Every row gives one point. The points of each table are mixes of a few directions, plus a little noise. Count the directions of each table, and those that both share. Where both have some left over, give the other angles between the two spaces (their principal angles), to ten degrees, smallest first.

First, 6 rows:
0.55; -0.22
-0.70; 0.30
3.03; -1.43
1.17; -0.50
-2.70; 1.24
-1.36; 0.62
Second, 7 rows:
-0.91; -0.10
0.36; 0.00
0.42; 0.05
4.55; 0.43
-1.20; -0.09
-1.98; -0.24
-1.30; -0.15
Directions: first 1, second 1, shared 0; angles 30

First:
-1.86; 0.26; -1.50; 1.73; -0.62; -2.37
0.22; -1.21; -1.65; -1.35; -0.15; 2.32
2.20; 2.76; -1.25; -1.04; 0.86; 1.56
-1.32; -1.21; 0.83; 0.89; -0.46; -1.39
-1.09; -2.52; 2.23; 0.25; -0.44; -0.57
1.85; 1.91; 1.35; -0.53; 0.81; 0.45
Second:
1.73; -2.01; -1.90; -1.31; -1.15; -2.38
1.70; 2.65; 0.22; 0.86; -0.78; 2.29
1.09; 0.06; 1.03; 1.41; -1.04; -1.65
-0.17; 1.66; 1.74; -1.02; -0.24; -2.01
-0.78; -0.28; -0.45; -2.02; 0.54; -0.80
-1.96; -0.28; 0.26; 0.58; 1.41; 1.98
-1.54; -1.83; -0.84; 1.53; 1.21; 2.52
Directions: first 3, second 4, shared 1; angles 30, 80

First (10 x 11):
1.71; -3.08; -3.73; 0.41; 0.78; -0.89; -0.12; -0.93; 0.65; -1.36; -0.76
0.03; -0.79; -0.29; 1.81; 1.14; 0.83; -2.40; 1.22; 0.80; -2.67; 1.68
-1.20; -1.56; 2.66; -3.03; -0.29; -1.92; 1.72; 4.30; 1.24; 2.39; -0.60
-0.02; 2.82; -0.28; 0.92; 0.11; 1.15; -1.15; -2.49; -2.17; -0.29; 0.24
-0.34; 2.60; 0.81; 0.26; -0.77; 0.89; 0.41; -2.02; -1.28; 0.87; -0.17
-1.04; -0.31; 2.71; -1.38; -1.01; -0.48; 1.87; 2.31; 1.48; 1.76; -0.16
-0.19; -1.57; -0.12; -1.27; 1.15; -1.35; -0.89; 2.55; -0.02; -0.06; 0.04
-0.05; -0.48; -0.07; -0.98; 0.30; -0.78; 0.10; 0.75; -0.26; 0.53; -0.41
0.21; 1.59; 0.23; 1.34; -1.37; 1.41; 1.21; -2.66; 0.28; 0.20; -0.08
0.92; 0.77; -1.96; 1.90; 0.05; 1.11; -0.73; -3.01; -0.63; -1.38; 0.17
Second, 9 rows:
1.25; 0.34; 0.34; 0.30; -3.03; -0.27; -1.42; 2.16; -0.53; 2.02; -3.18
-0.58; 0.01; -1.15; -2.54; 3.04; -0.82; 0.91; -1.88; 1.11; -2.40; 3.00
-0.67; -0.54; 1.41; 4.07; 0.02; 2.33; 1.13; -0.19; -1.15; 0.56; 0.17
0.61; 0.77; 0.48; -1.09; -0.61; -0.99; -2.06; 0.89; 0.11; 1.39; -2.24
1.51; 0.48; 0.05; 0.88; -0.07; 2.18; 0.48; 1.27; -0.65; 0.36; -0.50
1.01; -0.05; 1.75; 1.55; 0.04; -0.72; -0.23; 0.33; -0.46; 0.11; -2.41
-2.81; 0.12; -1.52; -2.02; 1.61; 0.18; -0.49; -1.86; 0.93; -0.11; 3.70
0.79; -0.56; -0.07; -0.55; -1.84; -2.22; 0.13; 0.52; 0.19; -0.45; -1.58
-1.12; -0.58; -1.29; -0.61; 0.85; 0.34; 1.54; -1.23; 0.45; -1.48; 3.03
Directions: first 4, second 5, shared 0; angles 50, 50, 70, 90
